Each row is a point. A path goes straight from each point to the next, and from the last back to the first. The post is the endless flat space through its rows: a point in 2 columns, a line in 3, a plane in 4, and so on, so that a path can go around it. How many times does the path go around the post? Going back the other way cancels.
In the rows, 128 means zero.

Post (2 x 3):
[[149  99 119]
 [139 166 143]]
Path (25 x 3):
[[181 153 138]
 [161 103 142]
 [127 165 159]
 [122 110  95]
 [114 145 114]
 [110 187 139]
 [139 152 121]
 [182 173 135]
 [146 153  91]
 [141 167 106]
 [146 203 151]
 [164 191 118]
 [187 175 144]
 [167  75 150]
 [123 105 134]
 [145  83 101]
 [183 120 120]
 [160 169 171]
 [119 103 140]
 [110 167 133]
 [145  25 107]
 [171  87 138]
 [150  95 136]
 [ 95 143 126]
 [115 167 103]]
Times around: 3

Post, 7 rows:
[[ 95 120 171  92 147 105 122  96]
 [119 122 107 119 116 154 136 101]
 [123 121 172 151 134 103 157 128]
 [115  97 124 108 153  95 108 114]
 [132 134  70 158  87 134  89  86]
 [184 136 138 134 143 143 122 142]
 [ 80 104 120 153 127  82  67 124]]
Path (30 x 8):
[[166 132 134 129 107 118 145  85]
 [132 132 172  49 171  82  98 123]
 [ 67 147 108 108  83 150 133  72]
 [123  93 141  84 140 119 132 136]
 [ 65  55 131 126 105 119 198  93]
 [103 116 111 148 103 171 155  53]
 [147 159 145 106 147 144 160  74]
 [108 127 138  94 176  64  47 158]
 [117 111  80 138  99  77  93 123]
 [106 126 139 129 136  97 196 135]
 [ 99 107 108 119 166 109 110 122]
 [117 136 138 140 130 133 127  55]
 [ 81 159 108 127 107 139  66  86]
 [154 166 131 153  98 126 114 118]
 [149  82 115 170 128 114 158 161]
 [171 131 165 143 123 138 132 100]
 [103  89 130 158 134 119 167 129]
 [ 90  86 147 154 115  89 133  83]
 [116  38 145 173 194  74 154 181]
 [114 154  99 158  95 132 115  53]
 [105 135 115  77 156 106  76 137]
 [122 132  72 150  69 119 143  73]
 [ 70  82  66 150 145  73 127 166]
 [ 44  98 118 129 167  96 138 130]
 [153 104 115 155 164 104 108 107]
 [123 161 160  68 168 122 100 109]
 [155 171 102 141  88  98  89  93]
 [123  53 103 129 148  70  50 163]
 [128  76 165 170 132  85 114 129]
 [118  89 105  91 136 131 139  82]]
Times around: 2

Post (13 x 14):
[[168 171 135 131 116 155 100 120 131 140 129 148 106 131]
 [ 96 126 127 114 144  98 158 147 149 150 122 132 162 110]
 [ 93  74 134 117 155 134 188 130 123 167 101 150 148 138]
 [118 145 144 153 113 142  97 144 108 158 137 119  94 156]
 [190 141 116 137 136 146 119 199 231 123  76  96 142 153]
 [139 124 161 144  81 153  94 117  86  90 150 168  80 161]
 [141 135 140 108 113 153  94  92  96 138 181 116  95 137]
 [139 106 133 129 140 188  98 206 178 115 101 131 170 148]
 [ 96 124  80 128 135 117 149 124 125 136 122 135 146 158]
 [168 121 156 175 121 147  90 114 109 100 141 124 119 139]
 [109 142 133 115 141 116 207 125 129 150 128 112 145 146]
 [ 97 139 115 104 149 120 174 114 105 133  94 117 125 124]
 [146 125 136  99 129 131 143 163  85 156 117 138 143 115]]
Path:
[[150 125  96 112 118 156 138 112 136 123 174 128  88 170]
 [150 120  70 109 138 158 143 189 176 180  31 144 123 141]
 [137  80 112 126 147 215 105 203 125 179 103 122 151 121]
 [184 193 124 194  74  81  96 120 169 126 175 123  44 173]
 [134 114 115  73 164 211 127 171 173 129  92 103 176  65]
 [114 132 169 141 115 134 134  81  87 176 107 107  62 141]
 [172 127 185 128  83 119 154 181 141 144  87 166 100 188]
 [ 76  95 136  88 151 185 116 131 133 141 145 139 132 152]
 [ 88 168  96 138 116 131  96 152 110 104 157 168 131 137]
 [167  89 115 152 164 132 158 151  94  71  94  99 206  90]
 [ 76  91  50  87 145 158  70 195 171 196  87  89 155 140]
 [159 103 176  97  88 138  83 131 103 115 134 188 136 135]
 [100  92 128 124 121 165 109  96  83 175 139 139 158 145]
 [ 28 156  87 108 156 141 140 127 195 176 129  70 133 125]
 [139 103  97 131 113 139 117 180  74 134  78 176 112 144]
 [ 96 131 162 141 141 141 195 109  80  87  66 181  88 150]
 [ 92 208  96 122 109 148 108  98  69 174 153 162  85 187]
 [ 89 109 117  89 127 135 103 136 111 116 148 112 184 133]
 [ 84 149  91 100 125 150 118 149 169 180 120  91 129 144]
 [ 96 147 108 132 118 158 130 153 138 158 152 110 104 143]
 [145 129 170 172 162 145 185 104 160 156 127 108 121 155]
 [ 73  77 158 172 146 134 148 150  51 137  82 162 111 150]
 [100 122 132 100 158  93 222 137 220 165 123  87 125 125]
 [106 131  95 103 100 158 125 157  90 103 132 206 180  98]
 [147 136 130 151 101 154  86 151 176  85 116 127 185 143]
 [117  96 145  63  90 146 136 134 156 177 143 135 118 154]
 [118 202 106 119 101 115 192  98 151 157 125 155  85 131]
 [200 117 179 139 130 152 145 110 145 146 158 157  87 121]
 [181 126 160 156 117 143 124 164 113 123 135 175 153 138]]
Times around: 0
